Every row gives one point. The ring and each string are closed loops that go straight from each point to the next, and from the last back to the first. Before rounding, they use only three directions, however many columns there are. How many times does the string pass through the ring? Passing back the other way cancels.
(in the rows, 128 means zero)

Ring (10 x 3):
[[159 124 114]
 [181 154 124]
 [178 172 134]
 [171 174 150]
 [168 162 163]
 [156 134 172]
 [132 112 160]
 [100  96 131]
 [100  95 111]
 [128 106 108]]
String (11 x 3):
[[162 134 188]
 [115 138 152]
 [147 129 142]
 [151 117 150]
 [ 99 116 119]
 [ 60  97  95]
 [ 71  80 100]
 [142  91 142]
 [154 121 146]
 [114 122 138]
 [143 122 185]]
Times through: 1

Ring (7 x 6):
[[159 147 190 130 159 128]
 [136 151 156 151 159 109]
 [125 149 123 160 140 104]
 [132 140  91 154  99 119]
 [143 131  97 138  90 135]
 [156 127 138 121 111 146]
 [164 133 170 117 132 145]]
String (30 x 6):
[[149 147 156 141 139 122]
 [121 136 132 147 156 111]
 [123 148 166 153 187 100]
 [161 161 201 141 167 117]
 [180 164 210 132 148 129]
 [155 145 156 136 130 129]
 [135 138 154 140 158 119]
 [133 136 175 135 183 117]
 [184 149 231 112 164 143]
 [196 149 225 108 139 153]
 [166 142 169 126 128 139]
 [135 132 140 136 145 124]
 [136 124 152 126 155 131]
 [168 127 179 108 136 153]
 [185 133 185 104 116 161]
 [177 142 167 120 110 148]
 [142 135 139 135 133 128]
 [125 125 131 136 150 123]
 [149 124 163 116 147 142]
 [136 123 154 124 158 132]
 [145 134 153 130 142 131]
 [158 141 161 129 131 135]
 [201 152 225 107 132 156]
 [193 153 223 113 142 148]
 [183 154 201 122 134 141]
 [147 141 148 137 135 126]
 [128 138 151 143 165 114]
 [137 149 180 144 180 110]
 [165 163 204 140 164 118]
 [161 156 179 140 144 123]]
Times through: 4

Ring (7 x 8):
[[177 102 161 115  74  89 124  82]
 [181 113 168 115  75  88 131  71]
 [153 134 161 116  98 113 141  90]
 [100 154 133 130 139 157 145 147]
 [ 88 154 118 146 150 167 138 174]
 [107 131 121 142 132 149 127 165]
 [136 108 136 126 103 122 121 134]]
String (13 x 8):
[[172 131 162 131  90  99 135  83]
 [143 133 150 125 106 121 136 110]
 [127 127 146 113 110 130 137 119]
 [111 142 150 101 120 144 149 117]
 [123 155 154 114 121 139 152 108]
 [147 143 164 112 102 118 148  86]
 [163 117 170  96  81 100 139  72]
 [149 110 156 104  90 110 132  98]
 [161  97 160  98  77  99 127  88]
 [190  80 168  99  56  74 118  68]
 [197  98 165 124  64  75 120  72]
 [178 118 159 133  83  93 127  87]
 [170 126 158 132  90 101 131  91]]
Times through: 1

Ring (7 x 11):
[[168 120 137 192 132 105  74 136 155 163 122]
 [152 137 141 177 119 129  72 137 163 144 116]
 [109 149 135 141 115 154 105 123 137 119 133]
 [ 72 152 127 111 118 164 141 106 101 104 158]
 [ 63 140 115 107 127 162 170  94  77 105 176]
 [110 118 111 153 134 140 155 102  97 132 162]
 [148 111 120 182 137 116 118 118 124 154 144]]
String (31 x 11):
[[ 47 133 106  95 135 157 197  81  48 105 196]
 [ 53 138 117  93 135 145 171  91  58 110 189]
 [ 74 138 122 112 131 143 151 101  81 117 173]
 [114 132 120 154 122 155 134 112 122 124 144]
 [ 98 139 117 143 117 171 148 106 116 112 147]
 [ 38 159 121  82 117 181 169  93  76  86 175]
 [ 38 163 129  76 118 169 153  98  78  90 175]
 [ 59 158 133  92 121 154 134 107  91 103 166]
 [103 140 130 136 124 142 120 115 115 125 149]
 [125 134 126 161 121 148 116 119 134 130 135]
 [135 140 129 172 111 163 104 126 158 125 118]
 [126 138 130 161 118 150 108 123 142 128 130]
 [115 138 131 148 123 141 111 120 127 129 141]
 [101 147 137 130 122 138 106 120 121 124 145]
 [ 96 157 142 124 115 149  97 124 131 116 138]
 [109 155 137 143 109 165 102 125 146 114 126]
 [117 148 130 155 109 170 112 122 148 115 125]
 [113 138 127 150 120 151 121 117 128 124 140]
 [102 138 128 136 126 140 124 113 111 125 152]
 [ 53 153 128  89 125 153 148 101  79 103 174]
 [ 28 157 122  69 124 165 171  90  58  91 188]
 [ 73 142 124 109 129 144 146 102  85 115 171]
 [108 133 123 146 125 146 131 112 114 126 150]
 [ 92 133 113 138 124 164 160 101 101 114 159]
 [ 73 131 106 123 128 168 183  90  78 108 175]
 [ 56 129 103 106 134 160 198  82  54 107 192]
 [ 62 131 113 104 138 140 174  90  59 117 189]
 [ 90 129 117 130 133 141 152 101  88 124 169]
 [121 128 121 160 125 145 129 114 123 131 144]
 [110 124 111 156 126 157 155 104 108 124 154]
 [ 88 125 105 138 129 163 179  93  86 115 169]]
Times through: 2
String (22 x 11):
[[133 145 133 169 108 165  98 128 162 122 115]
 [121 134 127 156 122 145 118 118 129 129 139]
 [111 138 126 148 120 153 124 115 125 123 142]
 [115 136 122 155 119 159 129 114 128 122 139]
 [ 88 139 124 126 126 148 139 107 100 118 159]
 [ 25 149 118  66 133 154 183  85  42  96 200]
 [ 40 140 110  87 131 161 191  84  51  99 194]
 [ 86 129 108 135 126 167 174  95  91 112 166]
 [120 127 117 162 123 154 137 111 123 127 143]
 [110 131 124 146 128 140 129 112 113 129 151]
 [ 42 137 111  86 136 150 189  84  45 105 198]
 [ 29 141 108  77 132 165 202  79  40  94 201]
 [ 59 142 110 108 122 177 181  90  78  98 174]
 [109 135 122 149 122 154 133 112 120 123 146]
 [ 76 145 127 111 125 148 139 106  93 113 164]
 [ 55 158 133  87 123 151 136 105  85 104 170]
 [ 85 163 137 119 108 172 113 119 131 102 137]
 [128 149 135 162 108 165  96 128 160 120 117]
 [132 135 129 167 119 148 107 123 144 131 129]
 [114 138 132 145 125 135 110 120 123 131 143]
 [117 151 144 142 116 138  82 131 145 127 128]
 [128 152 142 157 109 154  81 133 162 124 116]]
Times through: 4
